Every row gives one point. Each copy is the shape, with its points in the same order, stretched, turned, moved and blurred by noise. Say if it was mirrored as well.
(in the rows, 128 means zero)

Shape:
[[105 156]
 [115 100]
 [144 133]
 [101 150]
 [124 171]
 [209  67]
 [ 95 125]]
Copy 1, 7 rows:
[[ 86 150]
 [120 101]
 [137 149]
 [ 89 136]
 [ 98 179]
 [245 131]
 [ 97 118]]
Copy 1 is: only turned
Copy 2:
[[109  80]
 [103 118]
 [143 109]
 [122  77]
 [146  74]
 [195 203]
 [ 92 100]]
Copy 2 is: mirrored
Copy 3, 7 rows:
[[149 128]
 [100 149]
 [133 168]
 [140 127]
 [164 144]
 [ 85 237]
 [120 126]]
Copy 3 is: mirrored
Copy 4 (7 x 2):
[[ 91 136]
 [145  94]
 [141 136]
 [100 129]
 [101 155]
 [242 134]
 [107 109]]
Copy 4 is: only turned

Shape, 8 rows:
[[105  68 150 178]
 [102 156  74 114]
 [143 176  76 154]
 [ 93 123 143 110]
 [ 96 124 100 144]
 [174 154 187  70]
 [143 165 180 161]
 [ 94 137 102 176]]
Copy 1, 8 rows:
[[154  57 141 174]
 [ 91 140 107 134]
 [129 154  93 150]
 [117 107 167 136]
 [107 104 128 156]
 [161 135 169  54]
 [197 146 162 139]
 [126 130 125 184]]
Copy 1 is: only turned
Copy 2, 8 rows:
[[ 96 132 219 139]
 [ 64 131  74 127]
 [ 97 196  78 139]
 [102  94 131 161]
 [ 68 131 130 132]
 [205  88  82 190]
 [142 161 135 211]
 [ 52 168 142 148]]
Copy 2 is: mirrored
Copy 3 (8 x 4):
[[ 78 116 161 191]
 [ 72 142  90  88]
 [113 148  51 131]
 [ 91 141 161 106]
 [ 65 135 116 130]
 [202 130 155  78]
 [162 182 122 154]
 [ 64 157  95 159]]
Copy 3 is: only turned

Shape (12 x 6):
[[ 98 107 156 154  93 113]
 [112  78 136 132 111 135]
 [ 96 136 155  86  83 141]
 [107  89  92 136 111  95]
 [142 147  62 119 104 146]
 [ 90 196  10 140 131 105]
 [ 90 111  97 157 104 128]
 [126 187  88 140 103 153]
 [150 124 159 147 140 133]
 [ 97  79  85 113 188 142]
 [214  84 137 150  99 149]
 [199  98 158 138 170  99]]
Copy 1, 12 rows:
[[109 102 147 148  98 118]
 [107  85 159 148 119 149]
 [127  85 112  87 126 123]
 [ 48 105 141 143 131 146]
 [ 92 155  93 108 141 190]
 [ 44 173  42 123 166 136]
 [ 68 114 111 166 134 150]
 [121 163  77 112 130 147]
 [137 142 165 142 135 133]
 [ 84  94 136 161 210 148]
 [122 149 207 127  91 213]
 [107 162 238 117 142 143]]
Copy 1 is: mirrored
Copy 2 (12 x 6):
[[ 99  93 135 151  99  93]
 [115  68  95 130 114  94]
 [100  90 127  86  66 146]
 [104 110  74 127 123  64]
 [135 152  68 128 136 142]
 [ 74 217  70 110 182 119]
 [ 86 112  89 142 143  94]
 [115 168 106 138 140 166]
 [163 100 135 137 128 103]
 [135  75  72  80 202  71]
 [208  89  82 186  85 122]
 [222 110 127 135 122  68]]
Copy 2 is: only turned
Copy 3:
[[106 133 118 157  76 101]
 [ 99 117 123 141  90 145]
 [129 157 115  93  63 120]
 [100 114  67 145 123 130]
 [178 139  79 121 149 165]
 [177 193   7 149 191 142]
 [123 144  79 170 105 144]
 [195 179  95 142 138 140]
 [126 136 166 140 134 114]
 [ 72 147 102 117 158 186]
 [159  63 180 140 133 148]
 [109  94 182 122 185  98]]
Copy 3 is: only turned
Copy 4, 12 rows:
[[116 134  88 170 172 144]
 [104  97  93 143 142 136]
 [118 143 121 109 176 177]
 [122 123  59 131 115 114]
 [115 160 122 108  68 136]
 [112 242  89  91  72  72]
 [ 89 151  74 147 126 120]
 [106 201 142 131 103 137]
 [132 115 148 169 141 114]
 [ 80  93 106  91 121  59]
 [144  65 142 185  72 164]
 [180  67 153 168 116  91]]
Copy 4 is: mirrored

Shape, 14 rows:
[[104 186 101 143 186  93 126 175 117]
 [103 140 115 129 133 149 117 184 177]
 [176 168  93 146 121 112 114  86 208]
 [ 49 178 135 138 127 100 138 141 158]
 [110 158  83  98 130 120  81  95 164]
 [172  82 113 132  32 122 167 157 127]
 [ 94 162  93 105 141 128 158 109 140]
 [125 156 122  82 150 124 146 140 142]
 [175 112 153 113  54 179 172 152 121]
 [166  65 170  95  48 145 124 131 108]
 [152  64 135 144  44 207 159 139  89]
 [147 163 139 145 131 121  96  71 158]
 [142  33 145 131  94 151 167 130 127]
 [138 156  85 130 111 115  77  77 149]]
Copy 1:
[[144 153  90 146 218  91 159 169 104]
 [127 151 119 172 153 153 157 189 133]
 [231 145 137 169  74 117 133 117 112]
 [101 196 109 147 151  84 140 163 153]
 [183 159 105 129 119 139  87 121 136]
 [125  59 136 133  61 134 153 216 101]
 [131 161  86 120 131 129 146 125 109]
 [144 141 106 112 152 131 175 143 141]
 [ 94  96 171 106  79 163 185 197 105]
 [ 89  44 173 104  72 165 126 172 141]
 [ 51  65 168 124  77 196 135 180  58]
 [166 141 166 147 114 117 105  90 127]
 [ 77  50 127 154  87 171 155 136 118]
 [182 137 131 132 103 132  71 114 104]]
Copy 1 is: only turned
Copy 2:
[[107 148 103  99 172 170 119 175  70]
 [124 133 109 157 139 193 125 123 139]
 [184 121  92  99 106 125  92  71 103]
 [ 90 102 162 124 156 169 102 120  88]
 [100 141  90  95  91 142  89  91 118]
 [177  59 137 182  58 140 177 152 141]
 [ 96 113 100  99 115 155 154  96 102]
 [116 134 103  79 120 175 157 124 137]
 [162 115 157 155  65 152 218 122 170]
 [134 112 153 150  44 109 187 144 198]
 [130 118 146 210  39 125 240 120 169]
 [143 163 121  93 111  93 113  76 122]
 [129  78 111 172  84 107 204 132 187]
 [127 151 101 112  70 104  93  93  99]]
Copy 2 is: mirrored
Copy 3 (14 x 9):
[[ 87 184 100 197 163 133 146 205 118]
 [154 116 104 152 144 105 166 196 135]
 [117 187 121 116 133  50 174 108 142]
 [ 78 121 144 177 142 148 180 167 149]
 [ 92 139  78 114 125 113 156 142 129]
 [207 130 142 173  43 105 117 122 143]
 [121 158  88 161 135 161 184 137 133]
 [136 176 106 132 129 151 177 174 107]
 [226 119 148 163  93 128 154 118  79]
 [211 104 156 118  72 133  94 124  90]
 [249  67 122 193 107 143 105  93 100]
 [ 99 155 140 126 161  98 141 103 107]
 [236 127 140 140 104 142  99 125 152]
 [ 91 142  91 130 121  98 130 110 124]]
Copy 3 is: mirrored

Shape:
[[149  78  73  89  93 173 129 102 146  84  97 115]
 [208 158 106 123  96 148 142 130 136 166 151 208]
 [147 139 100 120 133 186 155 108 140 107 141 169]
 [112 135 158 140 141  96 140 187  89  96 114 175]
 [114 142 142 122 149  75  90 142  91 105 137  84]
 [187 125 114  99 134 161 147 133 152 108 172 153]
 [101  40 159 102 123 104  79  93  77  93  67 112]
 [149  79 117  81  85 109 122  57 173  60  92 158]
 [188 125 164 164 140 158 170 176 165 158 212 113]
 [102 144 121 159 152  87 162 178 154 188 170 173]
 [122 122 183  57 158 112 138 141 101 134 113 106]
 [173 172 142 146  91 153 189 117 157 139 142 153]
 [155 116 113  92  77 148 151 121 142  98 169 185]
 [223 161 144 125 183 173 150 205 177 135 146 127]
 [126  98 140  78 109 122 103 184 114  99  88  81]
 [ 96 124 180 103 124 138  71 141 139 115 117 122]]
Copy 1, 16 rows:
[[136  80 151  83  94 139 140  95 152  53 141 134]
 [165 166  91 105  91 178 171 103 121 202 133 156]
 [134 124 151 142 113 137 149  71 153 136 133 158]
 [142 159 198 152  96 105  94 185 128 173  89 161]
 [118 131 184 106 119  52 100 157 108 154 129  93]
 [158 101 155 130 111 137 178  87 148 168 131 120]
 [148 150 231  87 128 104  72 162 108  52 169  97]
 [161 141 159 100  59  86 183 105 153  42 180 146]
 [153 110 140 179 154 160 184 131 107 205  94  44]
 [156 140  91 182 160 116 132 194 124 202 136 151]
 [127 166 213  97 174 109 138 159 185 158 110  94]
 [125 173 109 139 106 146 210 107 125 156  91 125]
 [123 113 156 131  76 144 192 118 140 149 159 152]
 [192 120 130 135 127 150 138 100 194 211  37  71]
 [120 106 186  83 100 127  92 181 172 108  96  86]
 [109 149 186 143  95 120  86 152 172 133 159  72]]
Copy 1 is: mirrored
Copy 2:
[[136  92  25 134 103 161 152 100 115 133 124 115]
 [191 144 124  83 157 130 139  90 111 151 158 187]
 [147 138  75 143 164 171 128 105 114 132 152 166]
 [113 139 156 161 138 149 157 122  78 139  69 186]
 [121 159 130 149 125 128 125 184 103 142  44 118]
 [181 107  91 117 136 189 119 116 111 116 142 162]
 [ 79  84 107 187  71 145 126 118  79 183  73  77]
 [138  86  63 192  47 177 170 102 126 159 148 131]
 [188  98 162  96 187 136 148 135 107  60 161 162]
 [130 132 175 138 187  87 151 164 115 132 131 217]
 [ 99 113 134 119 146 190 149 151  92 165 105 136]
 [168 146 127 122 176 155 202 104 119 113 172 151]
 [151 123  78 132  87 172 135 102 102 118 168 177]
 [214  93 151  74 216 171 148 117 150  93  84 171]
 [ 99  97  98 110 105 157 157 130 109 123  58 124]
 [ 89 115 152 133 124 156 121 132 158 135  91 129]]
Copy 2 is: mirrored
Copy 3:
[[123 167 123 163 128 133 125 121  73 163  93  47]
 [179 190  89 129 116 112 175 141 104 158 137 168]
 [137 170  92 119 127 167 158  86  93 149 135 119]
 [135 108 179  94 111 158 151 170  86 102 158 141]
 [ 81 112 166  87 127 110  78 154 107 101 186 118]
 [157 181  86 122 136 131 136 113  98 101 146 113]
 [ 57 110 186 184 163 121  89 174  41 132 158  81]
 [ 86 177 147 183 138 112 117 106  68 112  56 109]
 [205 123  74 130 136 108 137 106 138  57 201 122]
 [132  99  93  86 150 132 182 142 179 114 151 165]
 [102 163 201 138 178 120 128 146 122 108 205 107]
 [173 155 113 129  94 116 165  70 124 121 135 148]
 [126 193 108 143 113 134 175 139  94 108 128  99]
 [237 158 120  95 146 143 117 126 137  89 168 133]
 [123 142 198 134 126 121  95 187 112 122 153  47]
 [ 93 128 162 172 116 163  83 152 126  98 173 122]]
Copy 3 is: mirrored
Copy 4 (16 x 12):
[[162 116  99 107  63 104  93 101 140  93 149 195]
 [152 170 119 162 113 101 184 145 185 185 151 195]
 [168 143 104 149 127 149 128 130 172 120 131 206]
 [141 119 131 124 179 119 194 126 107 110  97 113]
 [125 117 124 133 136 133 131 109  78 123 175  53]
 [188 128  99 138 125 124 141 171 176 130 160 182]
 [168 102 166  93 101 101  86  63  30 121 132 120]
 [179 143 173 151  80  63 117  93 128  82 181 191]
 [177 120  90 178 127 130 124 226 179 163 110 118]
 [ 76 172 109 160 188  87 140 172 131 140  91 112]
 [168 162 143  74 131 150 123 152  87 113 137  93]
 [163 172 125 196  87 135 161 160 184 134 121 160]
 [164 132 110 158 112 102 159 171 133 112 157 209]
 [181 132 107 110 138 144 142 191 249 154 122 116]
 [137 100 127  52  91 111 124 133  95  96 133  90]
 [110  97 187 108 124 139 112 147  97 108 156 115]]
Copy 4 is: mirrored

Shape:
[[ 96  60 158 116 131 101 136 117 130 124 110 119]
 [174 100 146 133 123 138 142 192 104 185 129 189]
 [117 104 160 111 144 186 125 112  96 127 121 108]
 [ 94 143 160 142 128 111 128  98 115 125 103 116]
 [127 102 117 110 106 169 131 187 129 240 178 145]
 [151 138  93 122 194 107 113 216  89 131 155 145]
 [ 93 123 149 113 119 113 119 129  91  87 157 131]
 [169  97 101 126 126 141  98 153 166 178 177 210]
 [ 94 110 155 111 108 142 178 103 171  88 114 131]
 [129 117 118  90  87 122 116 115 133  95  98 122]
 [186 170 115 120 165 110 122 166 114 121 165 107]
 [126 113 152  95 119 151 132 174 134 180 127 199]
 [148 162 109 125 177 150  91 198 118 157 128 134]
 [121 150  93  88 152 132 152  91 104 134 133 120]
 [109 116 205  67 137 115 137 115 136 132 107 127]]
Copy 1, 15 rows:
[[123  36 128 150 117 116 127 133  82 161 101 125]
 [145 151 114 149 102 148 142 191 150 200  99 177]
 [106 105 166 159 118 165  99 113 121 168 127 102]
 [ 95 115 132 131 120 124 108 129  69 110 124 118]
 [ 76 164 120  97 139 156 136 174 220 249  98 158]
 [139 100 111  78 113 194 161 168 184 108  97 187]
 [119 102 152 102  87 135 161 120  86 138 129 112]
 [151 143  97 117 102 103 178 108 208 188  98 199]
 [130  77 178 155 124  71 156 121  76 111 103  99]
 [159 119 138 129 117 113 147 123  82 149  88  82]
 [149 136 138  92 176 174 165 151 155  95 155 161]
 [124 149 146 125  98 120 142 163 159 200  61 168]
 [142 143 116  81 127 184  99 161 188 123 101 160]
 [103 120 128 120 158 158 164  94 126 111  76 124]
 [113  77 191 136 160 127 122 139  65 164 103 132]]
Copy 1 is: only turned
Copy 2 (15 x 12):
[[106  86 136  95 161  87 163 149 161 114  94 139]
 [163 150 114 128  99 165 122 224 116 142  77 138]
 [ 76 112 155 103 148 156 142 136 117 121  68 137]
 [ 78  84 147 151 138 103 124 126 136 105 103 136]
 [146 213 125 112  72 110 149 156 106 203  64 167]
 [122 168 103 130 107 108 123 186 102 161  99  43]
 [ 84 138 151 110 134  81 137 158  87 100 128 110]
 [153 190 111  92  95 162 109 184 136 201 151 152]
 [ 86 124 163 132 160 123 173 114 166 106 141 150]
 [ 87 146 134 112 166  95 113 113 154  87 116 135]
 [145 170 140 148 111 126  96 133  98 158 111  55]
 [104 171 132 137 122 138 126 209 129 154 105 165]
 [ 91 172 122 137  98 127 106 149 132 171  91  73]
 [ 99 150 116 155 165 126 122 110  90 153 119 132]
 [ 88 103 183 141 174  97 117 167 146 129  93 147]]
Copy 2 is: only turned
Copy 3, 15 rows:
[[108 106 173 122 141 134  67 109  97 149 109 186]
 [157 100  70  81 179 182 149 161 165 174 126 149]
 [103 121 163  77 145 167 105  87 105 120 171 140]
 [123 146 181 106 159  90 117 123  98 107 120 157]
 [134 112  97   9  91 174 140 199 175 205 140 134]
 [107 169  60 153 147 189 173 154 152 144 174 161]
 [154 157 181 141 142 151  96 141  92 111 154 160]
 [163  82  30  76 116 146 114 174 150 135 136 171]
 [142 120 196 109 118 137  84  90 120  73  75 173]
 [136 155 132 123 128 123  62  78 122 106  97 121]
 [139 153  86 151 127 137 165 115 190 123 174 137]
 [145 132  94  40 163 177 107 165 150 134 107 172]
 [ 85 168  69  97 151 160 156 153 161 126 164 140]
 [126 179 128  98  93 132 156  78 108 118 130 152]
 [129 143 180  84 167 127  67 100 142 121 121 197]]
Copy 3 is: mirrored

Shape, 16 rows:
[[ 67 120 155 122 128 189 143 147  62 108 111 155]
 [ 87 156  98 104 169  95 112 160  96 120 149 105]
 [128 130 106 165 188 163 194 174 128  92  85 113]
 [150  96 121 153 107 159 149  89 197 168  91 149]
 [ 69 171 157 127  85 142 172 136 151 152 143 114]
 [ 63 126 144 195 140 136 149 118 136 120 221 154]
 [ 96 169 153 158 126 110 100 158  86 165 159  85]
 [178 138 101 112  97  75 155 151 134  77 132 125]
 [129 153 113 100 110 171 150  72 159 136 177 122]
 [ 83 145 116 105  58 182  95 115 166 140  72 168]
 [149 127 129 131 134 170 150 114  95 157 153 148]
 [122 160  89  92 159  88 135 169  99 137 149 171]
 [112 139  50 123 106  98 177  92 144 133  99 141]
 [127 151 161 131 186  81  91 114 129 163 117 145]
 [128 117 183 104 153 187 116 179 163 183 155 129]
 [106 196  95 133  74 143 147 103 200 136 159 166]]
Copy 1 (16 x 12):
[[ 77 122 151 109 119 133 156 195  40  89  97 126]
 [132 175 114 147 163 135 109 132 163  74  74 139]
 [ 80 104  98 122 180 165 136  55  83 157  77 126]
 [ 96  60 108  36 107  78 134 104 128 159 148 139]
 [ 68 105 139  81  66 138  71 150 126  88  98 110]
 [ 94 108 127 133 113  75  89 109  92  23 129  74]
 [ 83 164 189 157 121 144 114 147 172  78 124 133]
 [160  65 105 161 136 163  96 142 173 176 112  95]
 [123 112  79  80  64 106  89 148 113  94 165 119]
 [ 97  62 132   7  53 107 158 186 137  78  84 163]
 [ 86 116 116 123 112  96 136 167  79 137 149 138]
 [125 136  89 154 150 104 108 150 142 104  46 155]
 [126 108  38  90 108 100 127 137 168 162  72  95]
 [140 166 171 118 132  83 131  96 139 119  90 160]
 [ 54  97 172  63 132 117  79 129  92  94 136 203]
 [107  60  64  58  21  94  95 135 154  76  86 128]]
Copy 1 is: mirrored
Copy 2:
[[ 96 108 191 105 129 130 124  76  62 114  81 155]
 [155 137 122 129 166 115 101 155 126 172 115 157]
 [ 76  94 158 183 177 159 102 134 100  81 101  84]
 [121  89 119 123  85 178 176 119 148  69 124 114]
 [ 52 120  95 136 106 147 133 101 140 130 101 216]
 [105 212 118 126 167 133 111  73 147  62 103 194]
 [ 90 188 112 138 105 130 131 126 113 164 160 182]
 [122 102 105 111 117  69  96 202 153  94 122 123]
 [114 101 118  72 147 137 153 117 163 114 129 167]
 [141  41 127  82  57 192 135 102  81 113 108 186]
 [111 116 172 105 140 122 177 131 126 107 140 141]
 [170 106 153 136 161 104 131 194 132 143 110 168]
 [139  91  88 112 155 148 182 185 122 104  66 120]
 [155 173 164 127 109 159 131 166 168 144 131 133]
 [114  87 162 154  88 135 109  65 165 146 175 187]
 [111  95  95 106 123 183 145 138 146  82 120 221]]
Copy 2 is: only turned
Copy 3, 16 rows:
[[141  87 154 157 231 160 110 165 117 165 104 109]
 [ 89 125 133 100 154 125 162 154  81 116 177 139]
 [153 117 101  81 200 155 183 191 200 130 149 117]
 [151 136  77 133 110  77 146  92 190 123  84 112]
 [ 85 113 166 118 105 130 110 115 154 203 105  85]
 [ 59  61 126 149 152 169 125  67 154  92 158  37]
 [ 95 114 145  79 123 140  77 110  60 133 147 110]
 [147 178 105 178  85 160 146 142 152 141 166 180]
 [141 148 175 147  99 106 170  51 165 133 112 119]
 [125 167 145 165 171  91 107 104 159 176  46 155]
 [172 114 126 131 150 106 138  74 123 139 141 119]
 [112 137  97 129 160 105 171 121 113 153 211 170]
 [103 193  72 154 131  81 185 128 126 158 151  94]
 [ 96 109  61  80 109 126 169 109  87 106 119 165]
 [160  45 170  72 126  98 110 110 202 140 124 172]
 [ 88 181 145 153 107 107 153  31 201 169 124 115]]
Copy 3 is: mirrored
